Each row of a before or after table is a point. The points were changed in one or more steps. Then noise was added and the rows were shuffled. The steps act on how far a point lies along the listed directions, d1 being the first. What was done? A step turns or swaps two directions, mirrors them in a line or flattens them onto one, adds a multiple of one to another, or multiplies one. Angles are multiples of 10 degrees, from the lower direction toward the higher: turns from -170 to 170, lines from 10 to 170 but not 90. Use the fewest steps. Two steps may share a direction if one is a turn and the other turns, adds or multiplies; they go together, in the order done. Otherwise the lowest direction goes first.

Directions:
(1): [45 -1]
(2): [ 1 45]
Before (12 x 2):
[[ 20  13]
 [  9 -34]
 [-24  -4]
 [  3  43]
 [-21 -13]
 [ 39  36]
 [  4 -14]
 [-63 -38]
 [-10  27]
 [-65  32]
 [ 11  52]
 [ 38 -17]]
After (12 x 2):
[[  3  73]
 [ 12   1]
 [-31  -3]
 [-38 -24]
 [ -5  24]
 [ -5 -24]
 [ 35 -29]
 [ 34   6]
 [-39 -33]
 [-59  43]
 [-12 -53]
 [  2  27]]
Steps: mirror d1 and d2 in the line at 150 degrees

Directions:
(1): [ 27  -2 -27 -50]
(2): [ 56 -12  17  22]
(3): [ -4   0  54 -32]
(4): [-11 -62  -2  -2]
Before (11 x 4):
[[-12 -18   6  36]
 [  0 -17 -11  67]
 [-21  15 -33   2]
 [ -8   7  25  34]
 [ 13  32 -18  -3]
 [-16  26 -27 -19]
 [ -3  15  11 -40]
 [ 17   0  21   5]
 [  9 -20  26  27]
 [-13  12  11 -35]
 [-20  29  10 -21]]
After (11 x 4):
[[ 13  30 -19  -4]
 [-69  40  -5 -41]
 [-32  20   2 -51]
 [-53  22  -2 -50]
 [ 58 -28  40  47]
 [-73  38 -44 -40]
 [ 55  -8  32  20]
 [  9   4  30  42]
 [ 40 -27   2  85]
 [ -1 -19  11  41]
 [-72  28 -47 -18]]
Steps: multiply d2 by 3

Directions:
(1): [ 22  27 -56  30  10 -28 -41  12]
(2): [  1   1  -5  11 -42  68 -36  15]
Before (11 x 8):
[[-24 -35  19 -36 -21  88  12   9]
 [  6  33 -38  18  -3 -24 -18  -7]
 [ -9 -40  52 -34  29 -39  76 -29]
 [-21 -12  39 -22  32 -15  27 -15]
 [ 22  -6   3  -1  -1   3 -23  27]
 [ -4 -32  75 -41 -10  26  55  -5]
 [ -4  14 -12  13 -51  52 -32  19]
 [ 14   7 -38  29   8  12 -50  28]
 [-13 -13  31 -30  28 -19  56 -18]
 [  4   0 -23  14  31 -73  -4  -8]
 [-19 -15  71 -38 -24  19  52 -29]]
After (11 x 8):
[[ -9 -42  53 -35  29 -34  77 -28]
 [-20 -10  37 -20  33 -17  28 -14]
 [  8   1 -23  22  -8  40 -47  28]
 [  8   6 -63  -7  63 -65   0   6]
 [ -7  14  -2   5 -36  41 -15  -5]
 [-14 -15  32 -31  26 -15  54 -18]
 [ 10  33 -52  29 -10 -24 -37  17]
 [ 16  -5  20 -21  47 -81  50 -10]
 [ 21  -5   0   3   1   0 -24  24]
 [-22 -33  40 -12 -37  50   3  -6]
 [  0  12  19 -17  31 -81  45 -31]]
Steps: swap d1 and d2

Directions:
(1): [-13  24  63 -19 -50  14  -1  25 -35  -3 -36]
(2): [  6  63 -10   8 -25 -53  23 -43  15 -24 -11]
(3): [ 18  20  27 -20  49  29  41 -15  37  31 -40]
Before (14 x 11):
[[  6  41 -35   3 -11 -54   4 -41  22 -24  11]
 [ 13 -29  11 -31  40  51  10  46  -7  46 -14]
 [ -7 -45 -59  21  -8 -49 -11  -2 -12 -36  56]
 [-17 -18  21 -12 -14  17  15   5 -14  22 -12]
 [-16   6  46 -28 -13  40  10  18 -17  20 -33]
 [ -3 -70 -35  -4  42  19 -47  31 -28  38  39]
 [  9  20 -21   6  37 -27  44 -49  29  -3   1]
 [ -9  23  -5   8 -16 -30 -14  -8  -1  -7   5]
 [-13 -43 -45  41 -12 -15 -18   7 -22 -28  45]
 [-10  18 -54  39  -7 -32   0 -26  30 -35  36]
 [-13 -82 -95  52  19 -63 -60 -13 -11 -39  92]
 [ -8 -23  36 -16 -23  30 -44  39 -18   3 -35]
 [  7  -3  11 -10   7  31  27   5   3  13 -23]
 [ -6 -62 -79  10  18 -16 -20  -9  16 -26  64]]
After (14 x 11):
[[-20 -36  21  -3 -50  13 -68  48 -42 -15 -10]
 [ -5 -34 -36  33   5  -4  -2   1  -6 -13  27]
 [-23 -26  15  -5 -31   9   1  11 -26  14   0]
 [  3  -7   6  -8  -3  29  21   9  -7   8 -18]
 [  8 -54 -62  25  81 -24  -5 -30  36   3  43]
 [ 13  46 -25  -1   3 -43  19 -48  35 -10   2]
 [  6 -32 -42   8  25 -33  17 -12  11 -16  29]
 [ 13 -42 -50 -13  68  12  21 -23  54   5  25]
 [ -7  24  -6   9 -17 -31 -16  -6  -4  -8   2]
 [  6 -59 -22 -13  66  31 -28  25  -8  53  19]
 [-28  -8  29 -13 -45  22 -17  24 -38  -3  -5]
 [ 19  34  -9  -3  64 -14  64 -56  48  12 -22]
 [  2  30 -38  27  22 -16  25 -38  55 -20  11]
 [ 10 -29   8 -32  33  50   5  46  -9  44 -13]]
Steps: add -1 times d1 to d3

Directions:
(1): [ 70  30 -15 -36  33  -6 -32 -20 -28 -43 -18 -12 -11 -27]
(2): [  3 -16  27 -20 -66 -11 -37  33 -56 -11 -27 -13  23  31]
Before (10 x 14):
[[-26  -3  -1  22   3   7   5  -3  23  15  15   0  -8  -4]
 [ 10   6  -1   0  -3  -3  -6   5   4  -7   3  -1  -4  -8]
 [-26   4 -13  28  53   3  36 -22  67  17  33  25 -14 -19]
 [ -6 -12   2   2  -9  -5   9   7   4  -1  -7   7   4   8]
 [-10   3  -1   9 -19   0  10   9   4  18  14   2   3   2]
 [ 16   2 -23  -4  29   3  -6 -17   5 -10   3   3 -14 -23]
 [-18   2  -1   2   5  -3   9  -9   7   4   3 -10   4  -2]
 [ 31  13 -22 -21  12   3 -11 -14  -9 -22  -5 -12  -2 -13]
 [  4   5  -9   8  39   4  11 -13  24   4  10  11 -15 -22]
 [ 28   7  -2  -6   6  -8  -9  -6 -13 -26 -13  -3   3 -14]]
After (10 x 14):
[[ 10   3 -28   2  37   5   3 -21  18  -4  10   7 -17 -26]
 [ -3 -11   3  -1 -10  -5   6   8   0  -4  -9   6   4   8]
 [-17   4  -3   2  10  -3  10 -11   9   2   4 -10   2  -5]
 [ -5   5  -2   5 -18   0   8   7   2  15  13   1   2   0]
 [  2  10 -17  15  58   7  23 -22  39   8  17  15 -22 -31]
 [ 20   3   1  -3   0  -8  -6  -2 -12 -23 -13  -1   5 -10]
 [-20   2  -6  22  15   8   7 -10  28  13  17   1 -12 -10]
 [ 21   9 -21 -15   9   4  -5 -13  -4 -16  -3 -10  -1 -10]
 [-21  15 -30  36  93   8  54 -42  95  19  46  32 -27 -39]
 [  9   6  -1   1  -4  -2  -5   5   5  -6   4  -1  -4  -7]]
Steps: multiply d1 by 0.7; multiply d2 by 1.6

Directions:
(1): [-37  29  71  12  11  11 -22 -49  14  43  -2   2 -22  -6   0  15  59  24
 -48 -10]
(2): [ -9 -73   2  19  -8 -54  21 -22  43  28 -12 -13  21 -67  13 -32  -5  32
   4   9]
Before (11 x 20):
[[ 22   5 -42 -12  -7  -9   6  27 -24 -23  -7   1   2  12   2   7 -44 -26
   31  -8]
 [ 22  45 -12 -17  -9  30 -20   3 -13 -23   4  10 -21  35  -3  12  -6 -20
    4  -9]
 [ -9  64  43   4   6  47 -26  -2 -20 -15  -6  12 -37  64  -4  40  39 -17
  -29 -30]
 [-10  37  20   7   8  19 -19 -10  -7   6  -9  16 -12   7 -11  10  23   2
  -27   4]
 [ 22  14 -43 -15 -11  40 -16  40 -23 -50   8   0  -8  41 -31   7 -16 -42
   28 -10]
 [-27 -30  35  19  12 -46  -6 -46  46  39  -8 -14  -4 -52  -1 -25  32  32
  -27   5]
 [-13  19  29   7  -7   8  -4  -4  -4   7   2  -2 -15   4  -2   3   8  -6
  -17  -2]
 [ -5  95  14 -36   1  54 -25   8 -57 -30  22  22 -32  82 -26  36  27 -24
   -8 -15]
 [-22  11   7   0  11  24   0  -5   2   3   1  -3 -27  19  -7  17  22   1
  -10 -11]
 [ -1  40   8 -22   6  26 -15   7 -23 -19   4 -14 -24  47   2  12   6 -16
    6 -11]
 [ -5 -13   0   7   4 -19   2 -10  27   6 -17  -8  -8  -9  -2 -11   8   6
    8   0]]
After (11 x 20):
[[  5  44  -8 -11  -4  58 -32  20 -25 -32  11   2 -23  50 -36  21  16 -36
    2 -17]
 [ -7 -61  -7  18   5 -62  11 -19  46  17  -8 -16  14 -60   3 -37  -3  25
    1  13]
 [-28  37  73  21   6  24 -22 -34  10  16 -13   4 -35  25   3  29  61  12
  -48 -29]
 [-29  -1  13   5  11  11   2 -14  10  12  -1  -6 -25   6  -4  12  28  10
  -12  -9]
 [-16   5  29  11 -12  -2   1  -7   4  13   2  -3 -12  -6   0  -5   7   1
  -18   1]
 [-36  85  67 -19   4  39 -30 -35 -28  12  17  18 -38  49 -20  32  67   7
  -41 -15]
 [-17  16  27  12   7   4 -15 -24   6  19 -13  12  -8 -12  -8   2  24  13
  -27   5]
 [-17  39  33 -14  11  21 -20 -15 -10   0   0 -14 -27  35   2  14  26  -1
   -9 -13]
 [  8  53  16  -9  -4  30 -25 -17  -4  -5   0  10 -28  26   0  17  14  -9
  -15 -14]
 [ 15  34 -25 -14  -1  14  -5  20 -32 -22  -2   7 -12  31  -1  20 -26 -30
   15 -13]
 [  0 -15 -14   5   1 -20   7  -1  24   1 -15 -10  -6  -8  -2 -14  -5   2
   17   3]]
Steps: turn d1 and d2 by 40 degrees
